Each row is a point. Before rounding, the points of a table are all equally far from one centre. They may lie mostly on one side of it. Where is the centre, to within rounding?

Points:
[[  5 -51 -19]
 [-22 -49  41]
 [  7 -10  47]
 [-13 -45  41]
 [-21 -38  50]
 [-26 -57  32]
 [-13 -36  49]]
Centre: [-35  -3  -2]

Points:
[[-13   8  11 -42  24 -71 -27  10 -11]
 [-49  13 -17 -46   6 -86  -9  40  35]
 [-12   7   9 -48  38 -77 -31  30  32]
 [-39  46 -12 -52  12 -72  15  36  14]
 [  0  11   6 -47  43 -42  -3 -19  -5]
 [-54   8 -20 -50 -18 -43  -7  18  17]
 [-15  20  -8 -71   6 -40   3  17  26]
 [ -7  30  -4 -54  -1 -86   0   7  53]
 [-22 -28 -11 -35  22 -74 -23  -4  -4]
 [-15  24 -10 -27  24 -88 -32  43 -11]
 [-40  44  36  -9  26 -74 -21  22   4]
 [-53  -5  -6 -21   1 -75 -43  12   6]]
Centre: [-12  17 -22  13  18 -46   4  12  31]

Points:
[[ -9 -29 -77  41  37 -23 -19 -61   4 -48 -20  36 -39  44 -43 -22  26  -7]
 [-34  -9 -54  45  63 -16   5 -34   3 -51  -3  54 -46  20 -14 -15   2  -5]
 [-65 -20 -38  18  16  -8  18 -47 -46 -18 -46  28 -54  61  -4 -14  26 -23]
 [-52 -30 -24  18  28 -11  -2 -25   6 -31 -15  43 -66  47  -1 -31  18  21]
 [-79 -40 -16  16  65 -16  -1 -50 -31   5 -34  19 -32  29 -26 -32  -9 -39]
 [-26 -17 -29  80  56   4  16 -11 -45  -5 -38  -7 -43  20 -20 -19  18 -16]
 [-61   5 -12  43  61  14  19 -37  -7 -25 -18  43  -1  34  -4 -47  46 -35]
 [-29  -8 -45  18  45 -18 -16 -34 -30 -19 -50  39  -9  32 -66 -69  -7 -21]
 [-52 -16 -24   3  66   9   3 -63  22 -47 -16  36 -49  14   1 -24  10 -43]
 [-44 -21 -59  12  48 -44  17 -49 -12 -32   7  37 -44  42 -22 -30   2 -12]
 [-48 -15 -57  42  58  -5  12 -39 -15  -5 -13  20 -47  10  37 -19 -15 -26]
 [-46 -41 -34  35  80  -5  12 -46 -25 -49 -11   1 -40  -5   7  -3  31 -28]
 [-46 -31 -62  53  59   1  30 -33 -26 -17 -52  44 -35  56 -15 -36  -6  -9]
 [-39 -32 -48  67  52   4 -15 -67   0  -3 -40  26 -38  43  18 -28  -2 -32]
 [-50 -16 -34  26  70 -28  23 -19 -16 -37 -14  25 -43  36 -35 -44   9  -2]
 [-49 -20 -39  42  62 -21   6 -33 -11 -21 -28  22 -58  56  -7 -33   9 -20]
 [-43 -35 -64  29  72  12  23 -71 -38 -14 -51  54  -4   8  -2  -2 -18 -44]
 [-26 -15 -42  30  38 -13 -11 -57 -25 -34 -39  40 -69  48   3 -23   6  -2]
 [-75 -18 -49  38  55 -13   6 -26 -33  -1 -33  12 -36  -7  -3  -5 -24 -32]
 [-27 -29 -29  16  67   4 -20 -50 -32 -38 -18  17 -60  47  -6 -10   7  14]
 [-54 -29 -31  20  58  15  28 -40 -12 -56 -42  56 -52   4 -11 -41  13 -37]
 [-44 -28 -24  29  48   5   4 -50  -9 -41 -29  49 -71  20  -5 -42  34  -5]
 [-61 -16 -44  48  58  16  13 -38  14 -18 -64  28 -28  21   7  -7  -8  24]]
Centre: [-14 -38 -31  13  18  12   9 -30  -7 -14 -26  19   2  16 -16 -13   8 -20]

Points (28 x 24):
[[-63  26  -1   4  37  -6 -79  17  27  21  39  26  10 -40  63 -13  -7  -8
  -27   0 -23 -48 -11 -13]
 [-43  -2  17  16 -13  -2 -88   4  39  35  63   9  10 -25  39   1   8 -14
  -27 -34  -7  12 -27  -1]
 [-50  -8  12  18  -7   1 -76  17  24 -15  25  22  26 -36  38 -14 -28 -13
  -57  -3 -49  52  -4 -21]
 [-54   4  31  22 -15  -2 -65  -4  10   8  13  37 -12 -79  34   4 -11  12
  -40 -32 -10  20  -3 -18]
 [-53  28   1  12 -22 -28 -56  14  12  18  12  39  42 -27  14 -23  -2  -8
  -40 -23 -29   7 -36 -42]
 [-58  21  31  48 -10 -12 -57  17   6   0  39  38   2 -32  62  -5  -8 -39
  -34   8 -10  25  -9  22]
 [-67   5  26   8  35  -8 -80  25  27  32  17  37  19 -18  28   5  -8 -17
  -53 -15 -32  37 -33  14]
 [-95 -20  18   8   2 -13 -78   6  30   3  53   3  11 -20  38 -10  -7 -21
  -37 -12 -43  40   2   4]
 [-72  20  19 -21   0 -30 -93  30   2 -14  22   5  22 -30  45 -27 -23 -15
  -28 -20 -28  37 -40  -8]
 [-42  35  26  20 -29   2 -62  18   9  -1   5  14  23 -61  32 -15   6  12
  -36 -15  15   9 -20 -32]
 [-61   9  23  17 -10 -18 -55  21   6  15  44  43  21 -70  55 -19 -14 -17
  -20 -38  -2  16   5 -23]
 [-67  20  10  15   5 -32 -83   8  35  -7  18  20  10 -59  54 -24 -30   5
  -28 -21 -11  50 -17 -10]
 [-54  29  42  -9 -19  -9 -81  -6   4  22  31  16  22 -59  37 -13  -5  -6
  -51 -25 -19  27  -3 -28]
 [-46  26  12  -2  -1 -39 -66   4  -8  14  42  17  21 -42   9 -41 -14   6
  -64 -26 -32  35 -17 -45]
 [-65  59  17  11   5 -16 -78   9 -29   6  44  36  13 -52  48 -22   1   2
  -36 -14  -5  33 -13   4]
 [-67  55  33  16  45 -10 -80  20  19   0  41  19  24 -42  57 -11  -1 -23
  -17 -16 -22  20   8  -2]
 [-46 -20  19  -5  33  28 -63 -26   5  18  32  37  23 -41  38 -16 -30 -13
  -16 -51 -29   2 -19 -13]
 [-48  25  -4  21  10 -12 -94 -10  -4  12  52  16   5 -56  36  -3 -33   6
  -39 -34   6  24  22   6]
 [-58  -4  44  19  13  12 -62   1  13   8  51  20  40 -59  49  -3  -9  -3
  -43 -13  -8  26  15  -6]
 [-35  30   4  33  22 -10 -67  -1 -22  -1  62  15  -1 -36  78 -35   2 -13
  -43 -33 -21  27  -4 -35]
 [-79   0  25   3 -18 -12 -71   1  20  19  34 -25  21 -50  74 -16 -11 -35
  -46 -23 -11   7 -38   5]
 [-53   6  18  15   1 -37 -67  20  51  19  32  13  28 -47  66 -24  -7   9
  -31 -51 -34   6  -6  -3]
 [-54  42   3  32  22  12 -83  22  20   3  11   3  37 -35  73 -12 -15 -30
  -26 -28  -7   0 -23 -11]
 [-71  41  19  18  -6  16 -57 -10  -3  30  60  25  -5 -50  20 -20 -15   0
  -34 -14   2  24 -23 -11]
 [-52 -16   8   7  31  34 -58  11  11 -23  42  23  45 -38  40  11  -9 -17
   -7 -31 -14  52  -7   5]
 [-77 -36   6  23 -13   8 -42  31  26 -13  30  21   7 -51  32 -11   2  16
  -40 -30 -10  38 -13  -7]
 [-37  38   6   7  36  -9 -62  27  35  50  30  33  23 -59  29   7 -38 -22
  -12 -21 -38  26 -28 -22]
 [-21  22  24  22 -18 -10 -59  23   4  -9  58  38  26 -72  49  -4  13  -9
  -34 -23   1   2 -14   7]]
Centre: [-30   3 -15   0  21 -14 -36   6  -4  16  11 -13   2 -45  27 -19  11 -17
 -17  -3 -27  16  -5  11]
